Every row gives one point. A path goes straight from each point to the next, and from the last back to the first. The post is the endless flat space through its rows: a point in 2 columns, a line in 3, a plane in 4, and so on, so that a path can go around it. Count how often the path circles the post. Going back the other way cancels.
In the rows, zero is written as 128.

Post (1 x 2):
[[117 121]]
Path, 30 rows:
[[128 110]
 [162 136]
 [119 138]
 [ 93 139]
 [ 87 109]
 [117  98]
 [147 118]
 [136 146]
 [ 97 175]
 [ 60 107]
 [100  72]
 [145  73]
 [157 132]
 [149 125]
 [132 102]
 [ 95  79]
 [ 98 117]
 [108 173]
 [137 144]
 [150 117]
 [114  98]
 [ 93 108]
 [ 69 155]
 [118 157]
 [173 130]
 [165 101]
 [151 157]
 [115 149]
 [102 124]
 [ 77  77]]
Times around: 1

Post, 5 rows:
[[124 126 123 112 102  98]
 [143 138 129 110 135 126]
 [ 80 111  76 137 110 136]
 [169 146 157 177 118 156]
 [125 143 143 109 118 139]]
Path:
[[125 136  98 193 104 138]
 [181 150 131 134 110 140]
 [189 137 147 125 121 148]
 [130 149 129 158  89 146]
 [ 60 114  89 161  76 127]
 [ 78 112 102 140 148 159]
 [158 130 159 125 138 167]
 [127 126 114 164  90 175]
 [136 159 150 198  81 157]
 [128 127 110 117 130 100]
 [ 86 108  79 114 147 132]
 [173 126 146 121  99  91]
 [207 144 137 120 150 110]
 [142 198 179 101 144 168]
 [ 79 181 191 149 115 216]
 [108 103 103 117 113 110]
 [122 108  76 141 141 185]
 [107 127  86  95 121 119]
 [ 79 144 131 137  78 130]
 [118 119 117 139 122 110]
 [166 127 146 115 133 120]
 [143 139 117 105 132 157]
 [109 146 112 124  88 128]
 [120 144 110 115 139  93]
 [114 113 138 179 112 120]
 [165 122 139  52 148  66]
 [ 74 135 146 156  80 158]]
Times around: 4

Post:
[[115 152 142 110 102 121 138  56 151 166 120]
 [163 152 133 128 107 118 135  74 163 169 119]
 [120  96 130 147 197 148 131 197 145 102 154]
 [133 158 140 125 101 107 123  93 109 178  90]
 [143 177 142 125 130 128 152  77 109 169 120]
 [152 108 146 114 153 110 149 173 109 107 155]
 [121 131 145 151 171 110 121 177 145  84 173]
 [154 128 131 115 145 149 119 179 121  94 154]
 [143 107 131 147 128 126 138 139 108 111 156]
 [121 162 120 130  98 111 167 100 137 165 141]]
Path, 24 rows:
[[127  98 135 161 156  94 174 164 159 128 184]
 [166 142 160 125 111 124 153 103 142 148 135]
 [100 148 130 164 117 109 128 144 139 172 148]
 [118 207 113 150 159 139  83 105 187 138 130]
 [141 154 109 124 188 154 133 159 101 167  62]
 [150 150 155 161 168  98 149 171 131 117 118]
 [145 163 156 142 128 103 181 126 158 158 156]
 [182 109 162  73 126 115 140 164  46 102  88]
 [140 111 117 139 124 125 138 133 115 141 106]
 [115 105 139 148 126 133 130 126 163 115 144]
 [ 99 175 151 161 145 140 125 104 223 158 161]
 [128 117 128 116 111 191 130 125  85 111 192]
 [110 172 147 141 182 141 142 162 130 131 129]
 [116 156 108 161 116 125 168  85 161 153 132]
 [ 84 125 115 163 169 128 101 165 122  93 138]
 [136 128 162 124 187 112 136 178 123  97 127]
 [179 211 148  90 143 175 183 101  98 154 152]
 [128 115 162 121 178 117 125 146 138 115 152]
 [173 142 134  98 162 157  97 173  97 147 101]
 [137 115 143 145 125 129 134 140 140 122 181]
 [156 214 158  76  49 117 156  96 122 173 139]
 [ 62 178 134 111 106  91 166 111 170 153 177]
 [117 109 109 139 130 102 141 126 191 155 132]
 [143 175 121 147 121 105 131 116 125 184 136]]
Times around: 1
